Rows are points. Any point is a mix of the corners, with weights that add up to 1. It lies inside the corners' shape when no weight is negative. Say inside or outside, and name the corners with a negative weight.

Corners:
(1): [ 2 -2]
(2): [-20  33]
(3): [ -4 -44]
Points:
[-9 14] -> inside
[-18  27] -> inside
[  6 -82] -> outside (2)
[  1 -54] -> outside (2)
[ -9 -41] -> outside (1)
[ -9 -24] -> outside (1)
[ -5 -38] -> inside
[ 1 -2] -> inside
[-20  18] -> outside (1)

Corners:
(1): [ 34  55  -2   3 -33  17 -68  40 -13  37   7]
(2): [-27 -26 -22  20  55  36  73   7  25 -71 -13]
(3): [ 27  28   5  54 -10 -33 -25 -21 -24  33 -10]
(4): [-65 -16 -22   5  18  51  44 -55  -4 -22 -10]
(5): [ -2  -4  60  39 -18  18  42   4 -32   8 -53]
(6): [ 43  -7   8  -5 -21 -10   1   5 -42  47   7]
(7): [ 38  21  38  14 -35   3 -40 -14  16  16  45]
(8): [-24  16  22  -5  66  28  76 -24   2 -27   4]
(9): [-51 -33  12  36  55  39  31   5  -2   8  20]
(10): [ 30  31  -5  25 -17  27   4   4  36  62  -3]
(11): [-66   6  -8   6  16   1  76   4  33 -22  22]
(12): [ 14  -8  48  -7 -11 -27 -42   1   8  46 -49]
Points:
[ -2  13  11   9   6  12  35  -4   5  -6 -13] -> outside (9)
[ -1  16 -21  20  -9  18   7   6  14  14  32] -> outside (5, 8, 12)
[ 11  23  11  10  -7  15 -11  13  -8  20  -2] -> inside
[ 26  20  34   0 -12   7 -38 -10 -53  41  -2] -> outside (2, 10, 11)
[-24   9 -11  19  21  19  37  -4   9   1  25] -> outside (5, 12)
[ -2  -5   1   4 -18  21   3   8  -2  21  -4] -> outside (3, 8)

Corners:
(1): [ 12  -6 -25  14 -40  -5  -2 -12 -27 -15 -27   6  11 -17 -20 -12   8  16
 -11 -21]
(2): [ -7  27 -10  20 -22 -19  -7 -10   3  38   4  22   9  -8 -13  36  -5  12
   2   8]
(3): [-59 -14  -9   6 -43   6  -5 -13  10 -12  -3   9   8 -10  51   8 -35  16
   3 -10]
(4): [  0 -10   4   4 -15  -6  14 -10   7  -9  22  15  -7   4  -3 -10  -9  -5
   4   0]
(5): [ 13   4  12  17  -9  -1   9 -17   0  -1 -32 -51  15 -19  33  -9 -19 -24
   3  12]
(6): [ 11  33  18  22  10  -1   9  21 -68   7  10  17   9  11  -6 -18  16 -10
 -27   1]
(7): [ 11  66  12  -1  12   7  -8 -14  -5   7  13   8 -10  -2   0  -3  -2  18
   0  -1]
(8): [  9 -12 -10 -14  16  25   9 -13  -9  11  13  -7  25  31  12  17   0 -29
 -14 -26]
(9): [ 20   1  -5  16  -5  -5 -14  29  -2  -6  17 -10  14   4 -25  30  14 -10
   9   4]
(10): [  7  -4  22   7 -19 -15 -32   7  -4  -1   2  12 -22 -14 -17  -4   6  25
 -35  -5]
(11): [ 19  -5  -3  13  12  12  19   6   7  -2   3  -9 -34   9  15  -1   1  14
 -16  13]
(12): [  6 -11   3  12  14 -15 -10 -12 -32   0  20 -17  25 -23   2   0   2  17
  -3  -3]
(13): [-70   5  -5   5   1  17   3 -13   7  13 -11  21  21 -13  -9  -1  -4  11
  -7  -8]
(14): [ 30 -13  -8  26  10 -22 -18  18  -2  -7   4   1 -48 -13 -10   8   4 -13
  -3 -26]
(15): [ -4 -13  17  16   4  -3   1  -6  11  -5  11  -7 -10   3 -18  55   1   6
  10 -31]
(16): [  3  38   6  11  11   2  11   4   3  -2   2  29  21 -27 -12  26 -14   2
 -16  10]
(17): [  8  -3  16  11  16  50   9   3   0  21  -2  20  26   9  13  -3 -23  -4
   7   6]
(18): [-19   8  24  -4  11  11   8  -7   9  18   6   8  13 -12  32  -2  24  -5
   5  -4]
(19): [ 24 -16  18 -38   0  13  12  46   5  34 -27   0 -33 -16 -21 -11 -27   1
   6  -2]
(20): [  7  -7  13 -18  14 -19 -18 -17 -95  -3 -14  30   7  -9 -25  -6  15  -2
 -22  10]
(21): [ 25  -7  20  -2  24 -19   0  18  -3  -9 -18 -11   9  10   5 -16   4   7
  -3  -5]
Points:
[  6   0   7   4  -1   0  -1   1 -13   0  -1   4  -1  -4  -5   0   0   3
  -8  -7] -> outside (2)
[  8  10   5   5   3  -4   1  -1 -10   2   1   3   0  -5  -7   3   6   3
  -8  -4] -> outside (3, 17)
[ 9 -3  8  0  6  0  0  6 -6  4 -3 -1  5  1  0  2  0  0 -5 -6] -> inside
[ -4  -4   5   5  -4  -2  -1  -5 -11   8  -3  12   6  -7  -5   6  -5  -1
  -4 -11] -> outside (7, 9, 11)
[-13  14  -4  12  -4 -18 -12 -33 -37  -7   5   7   5  -1  14 -22  15   9
 -24  -7] -> outside (9, 15, 16, 17, 19)
[ -5  -6   3   4   1   3   2   5  -8   4   2  12  -2  -2  -4   4   1   6
 -10  -5] -> outside (5, 7)
[  1   6   1   9   3   3   5 -13 -15   0   2   4   9  -1   7   1  -1   0
  -6  -5] -> outside (9, 10, 19)
[ 4  2  3 10  0 -3  0 -2 -5  5  0 -2  0 -5  1 10 -3  2 -3 -4] -> inside
[-2 -5  5  7 -1  0  2  2 -9  3 -4  3  6 -6  2  3 -2 -1 -5 -3] -> outside (7)

Corners:
(1): [-14  43   9 -28  25 -34 -22 -14  19  11 -32  -4 -14 -40  -4  13  -5 -12
  24 -20]
(2): [-15  22 -36  10  -9   8  24  51  15  36  72   1 -24 -15  72 -20   3  -8
 -24 -17]
(3): [-35  26 -43  20  22 -15   8  22  45 -22  40 -34   9  31  27   7 -41  -8
   6   6]
(4): [-30  58 -28  26   6 -44  25  -8  48  33  87  -8 -13 -27  58 -39 -26   0
 -46 -20]
(5): [ 23 -20  15   4  31  -4 -15 -20   0 -27 -15  55  38  49 -35  -5  49 -20
  30  24]
(6): [-15  -6  38   0  10  -8  34  -8  57 -32 -58 -16  -1 -13   4  -2  15 -60
  25   7]
(7): [ 20  33  32   5 -17 -16   6  22  22  -6 -44 -47  35  -5 -38  35  33 -28
  18 -13]
(8): [ 58 -63  10  28  49  24 -11 -39 -34 -57 -58   2  16  57 -21   4   6  28
  28  40]
(9): [  0  31   2   5 -34 -10 -19 -41  61  25 -27 -32  53 -44 -11  36   9 -48
  37 -13]
(10): [ 34 -54 -20   0  33  -4   4  -9 -77 -68 -15   9  19  18  26  -7  24 -14
  22  95]
(11): [-33   8 -35  10 -20 -30  39  -8  37  36  71 -25 -19  26  22  21 -34 -31
 -27 -10]
(12): [ 47 -24  -2   7   5 -38   8 -29 -48 -30 -56  17  23  40 -17 -32  13   2
  55  17]
(13): [  0  25  37 -36 -12 -10  47  13  52  39 -35   3  48 -11 -26  18 -22 -18
   2  23]
(14): [-26 -39 -17  16  15 -14  -4  -8 -24 -48 -40  24  41  16 -12  -2  15  31
 -17  45]
(15): [  0 -15  21 -11 -20 -22  -7  27  39  16   0  -2  15 -27 -61   2   0 -40
  12  -2]
(16): [-80  47 -24  15  31   7  21 -21  -5  24  50 -27  -2   3  33 -39 -45 -25
 -14  11]
(17): [ -1 -11  33  31  12 -35   5  44  31  24 -11 -27  20 -10  -1  14  -3 -63
  12 -10]
(18): [ 55 -20 -28 -28  41   1 -15 -35 -47 -65 -54  27  51  33  -3 -19   4 -24
  -4  27]
(19): [-33  28   8  20 -34   1   9   4  10  13  54  34 -21  15  48  -7 -51  22
 -54  29]
(20): [ 13  34  43 -10 -34  -5  17   0  16   7  23  -9  34 -34  -2  54  -6 -34
  25 -59]
(21): [-19  38 -54  48  -6 -26  26  -5  -3   9  42  19 -21  -4  19   9 -43 -24
 -17  28]
Points:
[ -7  11 -10  12   7 -10  -1  -3   4  -5  20  -3  10   3  10   9  -6 -20
   0   3] -> outside (6, 12, 13)
[  2 -13 -12  16  17  -4   6   4   0 -23 -11   3  28   4  -7  -5   6 -24
   3  41] -> outside (1, 11, 12, 19, 20)
[  4 -19  -7  -1  31  -4  -2   7  -6 -32   1  -6  12  10   8  -7  14 -18
  -2   4] -> outside (9, 12, 13, 19, 21)
[ 18  -1  -1  -6  13  -4   1 -10  -3  -5 -23 -10  26  24   7   2   5 -12
  21  20] -> outside (4, 6, 14, 15, 20, 21)
[  1   9   3   5   7 -19   5   1  23   3  -8  -7  20  -2  -8   5   0 -31
  10  -6] -> outside (10, 19)
[ -1   8  -1   2   6  -7   9   3  12  -1   2  -6  13   7   2   4  -6 -24
  11   8] -> outside (4, 14)
